Every row gives one point. Examples show where two turns around zero, p and q, send a point. Where does a point land after both, in the order given? Backwards means that the second turn is done in reverse. Each puzzle has new turns, and all numbers are rounded.

Turn p:
4 -21 -> 18 -12
-32 26 -> -41 -5
28 -4 -> 22 17
Turn q:
45 19 -> 43 24
-31 -15 -> -29 -18
-10 8 -> -11 7
-4 -12 -> -3 -12
Where do these land?
q, then p: 26 2 -> 14 22
q, then p: 13 35 -> -20 32
q, then p: -33 -14 -> -9 -35
p, then q: -11 11 -> -15 -2
q, then p: 4 -35 -> 30 -18

Turn p:
29 9 7 -1 -> 15 -26 -1 9
50 -3 -24 31 -> -5 -47 -43 5
-34 -21 10 -21 -> -19 26 32 -9
-12 12 19 14 -> 8 17 -2 22
-33 3 -12 -23 -> 1 29 14 -27
Turn q:
-4 27 1 16 -> 24 19 -4 -5
20 18 19 -3 -> 22 -8 18 -14
8 -29 5 12 -> -14 -5 17 24
-19 -21 8 -5 -> -28 8 5 0
-19 -50 -1 -23 -> -57 -12 1 6
14 54 -32 3 -> 51 -2 -37 -10
Where do these land?
p, then q backwards: -21 20 8 27 -> -18 8 -19 30
p, then q: -7 -6 -14 -23 -> -10 -10 5 -24
p, then q: -10 -16 -39 -9 -> -22 -9 -23 -30
q, then p backwards: 47 -24 -9 -25 -> 55 -18 9 -6
q, then p: -22 -8 18 3 -> 19 21 8 4
p, then q backwards: -19 15 5 42 -> -24 0 -32 28
q, then p: 33 19 31 -15 -> -5 -30 39 14

Turn p:
-1 -10 -17 27 12 -21 -23 -34 -> 18 -7 -12 27 -24 25 -15 -28
31 -4 34 -3 -40 7 4 10 -> -16 22 44 -5 -20 -14 4 25
32 19 -15 16 23 20 -13 -19 -> 24 18 -24 -4 -20 34 6 16
-13 -37 -17 41 13 22 -11 -34 -> 4 -32 5 20 -7 61 -9 -11
-19 22 -6 -23 9 -8 -34 13 -> -3 22 -27 -6 20 -14 -30 -11
-11 -16 34 -17 24 15 38 -3 -> 13 -12 23 12 43 -4 31 17
26 23 -38 -30 -29 -10 4 5 -> 0 22 -8 -49 -26 -19 9 -21
-19 -27 13 -4 21 -15 14 36 -> 7 -38 5 7 26 -29 -12 13
-27 31 13 -6 -31 -9 21 26 -> -47 6 -7 -1 9 -38 16 1
Turn q:
2 16 33 19 -24 3 21 11 -> 4 15 24 25 2 35 -1 13
12 9 -25 17 -14 10 4 18 -> 8 -24 -7 7 -13 8 5 27
18 -6 -23 -18 24 0 -4 19 -> 14 -5 -12 -31 2 -22 7 18
-11 21 5 16 5 15 -2 -6 -> 1 9 -19 17 -4 13 -15 1
-16 -3 -21 -66 17 -17 4 12 -> -19 17 4 -63 -24 -25 3 -2
11 -17 -25 5 -41 -10 -13 19 -> -4 -43 26 8 -17 -13 9 15
4 19 78 18 -4 9 -14 -21 -> 26 42 24 43 24 20 -31 -28
6 -69 -2 11 0 12 16 -34 -> -20 -40 2 -9 56 7 16 -32
-27 7 -15 -24 12 4 -18 27 -> -18 9 -7 -20 -18 -25 -24 20
12 8 12 16 16 16 8 -70 -> 19 3 -34 14 18 28 4 -57
-12 15 -16 6 9 -42 0 26 -> -13 19 -2 8 -23 -25 28 25
Where do these land?
q, then p backwards: 11 14 -4 -27 8 15 29 38 -> 39 1 -7 -7 2 41 -5 18
q, then p: 17 -15 29 7 27 -1 25 -2 -> 27 6 -26 -1 17 4 23 22
p, then q backwards: -25 1 -14 -13 -5 -19 10 5 -> -5 -23 -9 -4 9 -5 -14 -23
p, then q: -39 5 11 -5 -47 -20 -33 -43 -> -13 19 -30 49 -13 15 -22 -50
q, then p backwards: 26 -27 -1 33 -10 31 7 -32 -> -39 -30 -13 7 40 5 11 -17
q, then p: 33 -28 12 14 -5 7 -14 15 -> 36 -13 10 16 -2 -8 -10 27
q, then p: -18 3 -16 -32 41 8 4 36 -> -2 14 -25 -33 19 -42 -18 -16
q, then p backwards: 20 9 19 2 20 19 -3 2 -> 7 -1 2 -19 29 4 -18 -4
p, then q: -44 22 -8 41 -44 -22 -22 -28 -> -49 -21 -28 48 -19 16 -17 -32
p, then q: 19 16 -26 -21 14 -17 -3 9 -> 19 -11 4 -21 -27 -9 21 -10

Turn p:
-4 8 -9 8 -18 -7 7 25 10 -> -15 16 0 10 -6 -6 -5 22 15
-12 -18 -22 -14 -20 -25 15 -14 16 -> -22 -14 -18 -12 33 -3 -1 15 20
-6 -18 -20 6 2 -1 -52 9 -29 -> -22 -6 -23 17 -12 11 -34 -19 -36
-3 -1 66 19 -11 -39 -32 -24 10 -> 41 -21 -15 40 19 -59 4 -4 -18
-4 -20 15 -21 -10 11 22 9 -10 -> -18 -23 12 -10 -14 -7 24 3 4
-12 8 -5 -10 26 -22 -11 12 10 -> 11 -7 9 0 9 8 -26 25 -14
-1 79 20 -7 19 61 -2 -27 -26 -> 41 29 64 -18 -24 -2 -16 -65 14
-8 9 -11 1 11 81 -3 3 6 -> -2 7 35 15 -27 51 9 -41 21
-5 -16 -18 9 -11 -36 25 11 2 -> -26 10 -15 -9 21 -9 8 35 -2
0 -20 -19 20 17 -2 12 2 -5 -> -12 13 -7 -3 12 22 15 8 -19
55 -10 2 -11 -4 -22 18 -6 14 -> 24 -2 -40 -31 -10 -6 21 21 13
Turn q:
-17 -4 7 8 -13 1 39 -38 -28 -> -13 26 -28 10 -29 9 17 -37 -1
-11 -10 2 -31 -8 3 -10 -30 3 -> -5 -11 1 -6 4 28 5 -24 26
38 16 2 -6 14 -3 17 26 12 -> 32 16 2 -5 12 -2 12 36 -11
6 -21 -12 6 -33 -16 13 -21 -33 -> 21 7 -6 15 -22 -1 -5 -49 -8
4 23 -18 14 4 -6 -8 -1 23 -> 5 -19 -23 1 15 -16 -2 18 2
-7 -4 -12 1 -13 31 2 -18 -41 -> -11 5 -11 15 -22 32 -22 -22 -18
14 -24 6 19 -19 13 19 -5 17 -> 4 -3 8 36 -5 -4 29 -5 -10
-6 19 32 -1 -3 -6 -30 12 14 -> -13 8 15 4 25 -14 -18 16 30
3 -23 -1 5 96 -22 -65 33 13 -> -29 -26 45 -72 65 -23 -13 22 -40
-23 27 -6 -15 -25 4 22 41 19 -> 10 -3 -1 3 -41 -10 -4 43 30
Where do these land?
q, then p: -9 19 7 17 6 -12 8 8 -10 -> -5 8 -1 -5 6 -11 -29 11 1
p, then q: 29 2 43 -5 24 18 -15 -24 2 -> 40 16 -3 24 14 16 20 -28 -19
q, then p: 7 6 -50 0 -5 0 -11 36 25 -> -20 -20 -41 4 -33 2 12 23 -20
q, then p: -26 -12 -55 -14 19 3 12 12 -52 -> -40 -35 -21 -17 -24 -19 -20 -47 15
q, then p: 18 -4 20 33 9 29 30 -48 9 -> -19 52 33 -16 28 17 16 -12 -11
q, then p: 11 -8 30 -1 17 -22 -12 -5 43 -> 27 -9 24 -13 16 8 18 39 -12
p, then q backwards: 3 42 -6 13 -24 12 -1 -38 31 -> 15 17 32 -20 -34 -37 -13 -21 -2
q, then p: 13 -32 -37 -3 -10 -21 -33 10 -20 -> 16 -34 -38 -8 -7 -13 10 -29 -26
q, then p backwards: -13 -10 -2 9 -23 -22 22 -19 -41 -> 26 17 3 14 -17 27 -25 -10 -30
p, then q backwards: -41 1 15 -25 0 -7 9 -16 9 -> 1 -19 3 1 2 -7 -42 9 27
q, then p: -7 -8 23 7 -20 5 -34 32 11 -> 22 -11 1 43 1 -19 3 17 -19
p, then q: 15 6 13 -29 8 17 25 52 -6 -> 16 14 35 31 -31 -2 -2 9 36

Turn p:
14 -11 50 -4 -2 24 12 -14 2 0 -5 15 -> 22 -28 24 -1 3 42 2 -5 0 -1 -3 -18
1 9 7 -6 -22 -17 -30 28 -40 19 8 2 -> -1 -13 30 27 2 -37 11 5 5 -16 26 20
-14 4 -56 11 -9 0 15 -7 26 -30 -15 -9 -> -17 36 -54 -11 -15 3 -25 11 -6 -5 -2 6
17 4 28 -38 -16 -1 -21 -12 20 5 30 -5 -> 35 -5 12 18 16 5 -5 -30 40 11 3 5
-7 8 14 0 19 7 -14 30 -12 27 19 -37 -> -7 -6 36 -8 -8 -34 6 6 14 38 10 0
7 8 -57 18 19 19 11 -29 42 9 -10 42 -> -38 48 -42 10 18 43 8 -16 -26 11 -14 -3
-2 18 19 6 -21 -36 20 7 -21 25 8 -31 -> 36 -9 9 3 -32 -41 19 -5 -15 6 13 3
-1 -18 35 9 10 3 4 -14 2 -27 41 31 -> 9 -11 6 -21 16 26 31 -8 34 -26 -2 -29
-30 11 -14 15 31 1 -11 -32 7 -21 -40 17 -> -20 24 -8 -22 28 5 -30 -2 -37 -21 -17 -24
-6 2 30 -46 -7 9 25 18 -17 -7 23 17 -> 19 -9 38 -13 -20 20 11 -13 28 -20 -8 30
-25 -8 -41 28 -16 22 -4 2 54 -10 -27 29 -> -52 29 -40 19 -16 31 -30 -9 -7 -9 3 -25
44 13 23 -3 7 -28 -4 37 -32 -2 -6 -38 -> 35 -19 24 18 -5 -40 12 50 5 15 -13 12
11 -35 9 -13 11 -37 -3 17 -29 24 -9 -35 -> 5 -51 3 0 -3 -48 8 6 -5 16 -20 19
-9 -6 -48 24 -8 33 0 -31 -4 -13 -18 0 -> -26 14 -40 -17 14 23 -19 12 -27 0 30 6
Turn q:
28 -24 -8 15 -12 -24 28 -28 -34 20 -20 -31 -> 33 20 35 -6 -34 -33 10 -21 3 -3 -29 22
30 8 -37 -11 -7 -38 9 22 -3 10 17 -33 -> 10 8 -33 -28 -37 -28 -21 10 -5 1 -35 9
0 -6 -18 5 29 -11 -28 0 -28 -15 11 -6 -> 24 11 -7 -18 28 -24 -14 0 -18 16 7 -8
-13 11 3 27 -27 16 37 1 27 -15 33 15 -> -12 0 -28 32 1 16 14 12 12 -39 12 35
-22 -9 27 -28 -18 -4 4 2 -15 12 33 -14 -> 14 -8 -13 -7 -28 4 16 -12 -13 -30 23 -29
-1 -7 25 24 24 9 -15 19 20 20 23 2 -> -14 1 -7 24 19 -21 10 26 9 -12 1 -35
-11 -14 28 -20 -20 35 29 0 23 -36 -40 28 -> -27 -48 30 18 10 43 -6 -29 17 -15 12 21
33 4 -5 10 15 -41 -33 -33 7 8 20 -19 -> 11 38 -13 -8 -16 -46 -10 4 25 32 14 -10
-4 30 -17 6 14 24 -9 -30 24 6 26 -31 -> 9 9 -41 -7 11 0 41 9 30 23 1 2
-32 -32 -13 21 12 25 -19 -7 19 27 -29 42 -> 6 -8 28 60 25 27 3 15 -16 33 -4 -14
31 -9 16 -38 35 1 12 -7 -30 -12 0 37 -> -3 -38 39 -31 0 -24 -10 16 -13 6 37 9
-15 40 -17 23 -22 -2 30 6 16 1 -25 12 -> -35 20 -6 10 -3 31 11 2 -8 -1 -24 40
-28 23 8 -38 -7 -19 -27 39 -9 -40 -40 -33 -> -28 -4 -18 -47 13 27 -32 -57 -19 3 -17 -27
4 -15 7 5 -17 29 -18 15 -18 14 -8 32 -> 14 -2 33 8 11 29 -13 26 -4 -14 3 -16
Where do these land?
p, then q backwards: -10 -26 11 -14 12 1 19 24 19 5 16 -14 -> 24 4 -2 -26 -4 1 9 -7 21 10 -22 -24
q, then p: -19 0 -14 4 15 -3 24 -80 18 27 -11 33 -> 1 -4 10 14 -37 25 73 -28 -25 5 24 -19
p, then q: -9 37 -21 6 -3 25 -22 30 0 55 -6 -22 -> -12 54 -1 13 -19 0 31 21 -27 -22 22 -28
p, then q: -10 24 32 -12 2 22 20 -7 14 57 12 2 -> 11 16 35 -1 -29 2 49 3 26 -17 22 -6
p, then q: 19 8 -3 -26 13 19 -14 30 11 -25 -21 -15 -> -31 8 8 11 18 19 -20 16 5 6 -14 -37
p, then q: 15 -18 -8 5 18 -14 14 2 -3 4 7 10 -> -3 -17 11 8 -4 2 4 -8 -16 3 -18 18
q, then p: 16 -26 -4 4 -3 -2 -105 8 -14 -28 16 -11 -> 17 27 8 20 55 -43 -17 12 31 76 -7 1
q, then p: -59 -7 -15 10 -20 -15 3 6 -12 2 -23 4 -> 5 1 10 -21 25 15 6 22 -42 -4 39 4
q, then p: 21 7 35 -9 2 -5 3 19 -61 -22 0 -18 -> 47 -4 15 -20 24 -6 -23 -4 30 -25 -28 20
q, then p backwards: 17 -32 -7 13 -16 6 22 14 12 -16 -29 18 -> 6 -9 14 -45 -8 2 -17 21 -1 2 -28 12
p, then q: 17 -20 -3 17 -4 -37 5 -12 9 -27 1 -14 -> 11 -9 -12 -5 -5 -14 -29 -3 0 18 -38 20
q, then p: -24 -26 -7 16 2 30 16 13 8 -23 9 -13 -> -17 -6 -28 -17 23 17 8 28 -11 1 -20 -12
p, then q: -2 -23 -20 -14 -24 0 -5 -33 0 -8 12 1 -> 24 -14 -14 8 9 -4 -7 17 2 30 17 20
p, then q backwards: 5 37 44 -2 7 12 23 -5 -1 26 7 -13 -> -4 -20 -5 -15 -4 3 -15 -34 -38 30 -25 3
p, then q: 24 64 -18 2 0 -40 -5 -10 1 -27 10 53 -> -50 21 -5 -42 41 -13 4 5 9 -7 -9 59
